Each row of a before or after table is a point. One or more steps were done to the points. Then noise was added and the rows were shuffled. The steps act on how far a point lies along the listed directions, d1 being the first. What was done? A step turns or swaps two directions, mirrors them in a line or flattens them onto one, adds a multiple of one to another, or multiplies one. Angles are multiples of 10 degrees, from the lower direction toward the higher: turns from -170 to 170, lines from 10 to 170 but not 90. Use the fewest steps. Two steps may share a direction if one is a turn and the other turns, adds or multiplies; they go together, in the order done. Otherwise the lowest direction goes first.

Directions:
(1): [ 36 -31]
(2): [31 36]
Before (14 x 2)
[[-53  22]
 [ -8   4]
 [-38  22]
 [-41  25]
 [-17 -36]
 [-27  -6]
 [-45  26]
 [-31  42]
 [-10   3]
 [-20 -59]
 [ 27 -53]
 [-24  38]
 [ 27 -76]
 [ 16 -17]]
After (14 x 2)
[[-51 -29]
 [-18 -41]
 [-26   2]
 [-23 -44]
 [ -9  -6]
 [-21  33]
 [-36 -28]
 [-37 -30]
 [-40 -31]
 [ 15  18]
 [ 15  81]
 [ 21  56]
 [-10  -6]
 [-30  54]]
Steps: swap d1 and d2

Directions:
(1): [ 65 -10 -10   9]
(2): [ -2 -36 -27 -50]
(3): [-12 -56   8  35]
(4): [ 12 -10  60 -26]
Before (9 x 4)
[[ 60  -5  15  20]
 [ -8  67  36 -21]
 [-29  14 -46   4]
 [-17 -27  34  41]
 [ 42 -38 -25  -1]
 [ 39  13 -11  18]
 [-17  29  23 -23]
 [ 54 -23 -13 -74]
 [ 34  52  25  40]]
After (9 x 4)
[[ 38 -34 -37   6]
 [ -8  67  45 -21]
 [-15  26  31 -25]
 [ 49 -24 -29 -68]
 [-26  12 -38   2]
 [ 37  15 -20  24]
 [ 56  -3  -7  30]
 [ 33  56  18  43]
 [-20 -28  37  38]]
Steps: add -0.3 times d1 to d4

Directions:
(1): [-12  44 -51 -36  12  27]
(2): [-26  30 -28  59 -18 -26]
(3): [  6 -49 -46  -7 -48   5]
(4): [ 38  20  11  30 -24  58]
(5): [ -6  33  28 -33 -59 -20]
(6): [ 67  16 -20  -3   8 -40]
Before (13 x 6)
[[-37  -6  33 -15  30  -1]
 [-26  15 -20  -2 -12 -37]
 [-35 -30   2  11  56  21]
 [-56   2 -15 -87 -34   9]
 [ 79 -69 -31 -14  22  17]
 [ 14 -36 -37  13   5  18]
 [ -2 -37  41   1 -44 -10]
 [ 45  -7  10  -5 -10   1]
 [-46  -1 -10 -50 -19  81]
 [ 66   3  24  51  23 -26]
 [ 37  58  -6  39  25  42]
 [ -7 -87  24  -8  14  -3]
 [  7   7 -10  37  44   3]]
After (13 x 6)
[[-14 -30 -52  19  41   8]
 [-24   4  27  11 -26 -18]
 [-40   1 -31  32  50 -47]
 [-27   3  20  27  37  21]
 [-54 -57  39 -14 -26  -6]
 [ 50  87 -42   7  -1  -4]
 [ 18 -14 -54  -4  -1  -7]
 [-87  14  30  65   8   7]
 [ 63  37 -28  69  14   8]
 [  8  27  -4 -43  13  11]
 [-18 -46  -1  -5   4  32]
 [  4   2   4  -4  15 -67]
 [ 13 -54  36  22 -37  45]]
Steps: turn d1 and d4 by 70 degrees; turn d2 and d3 by -170 degrees; mirror d5 and d6 in the line at 20 degrees

Directions:
(1): [-37   8  35   6 -51  53 -26  22 -32]
(2): [ 41 -18  56  34  26  44   2 -29  23]
(3): [-34 -36 -45  34 -22  32  38 -12  39]
(4): [-48  49  -9  23  66  22  -1  -5  -8]
(5): [ 54  28 -52  29  -7  30 -32  30   0]
(6): [ -7  47  30  14 -22 -23   9  35  68]
Before (10 x 9)
[[ 24  11  27   4 -64  23 -15  25   5]
 [ 51 -66 -40  23  12  42  28 -24   3]
 [ 40 -31 -56  12 -13 -13  16 -17  22]
 [ 40  34  -1  15 -20  24 -24  13 -10]
 [ 47 -24 -20 -48 -28 -60  -6 -17 -16]
 [  9  21 -26  31  29  17 -28   0 -31]
 [ 47  13   2  17   0  24 -22  16 -12]
 [-26  19 -26  28  18  29  13  15  31]
 [ 17 -31 -95  28 -27   1  25   0  43]
 [  8 -49 -50  48 -12  95 -22  -7 -25]]
After (10 x 9)
[[ -8 -69  17 -24  20   7  13 -63 -52]
 [-17 -41  27 -28  -4 -21  10 -28 -42]
 [ -1  12   0 -17  11 -47  25   2  19]
 [ 28 -21 -34 -50  69 -69 -21 -16 -51]
 [ 20  -3  71  -2 -42   1 -16  -8  28]
 [-11  14  15   2  41 -49   7 -13   8]
 [-12 -20   8 -68   2 -44   4   4 -70]
 [ 37 -15 -51   1  -8 -24  30  -4  36]
 [  4   4  -5 -20   9 -46  39 -13  28]
 [-16 -24 -24 -11  38  15   8 -12 -14]]
Steps: turn d1 and d5 by 130 degrees; multiply d2 by -1; turn d3 and d6 by -90 degrees; multiply d4 by 0.7
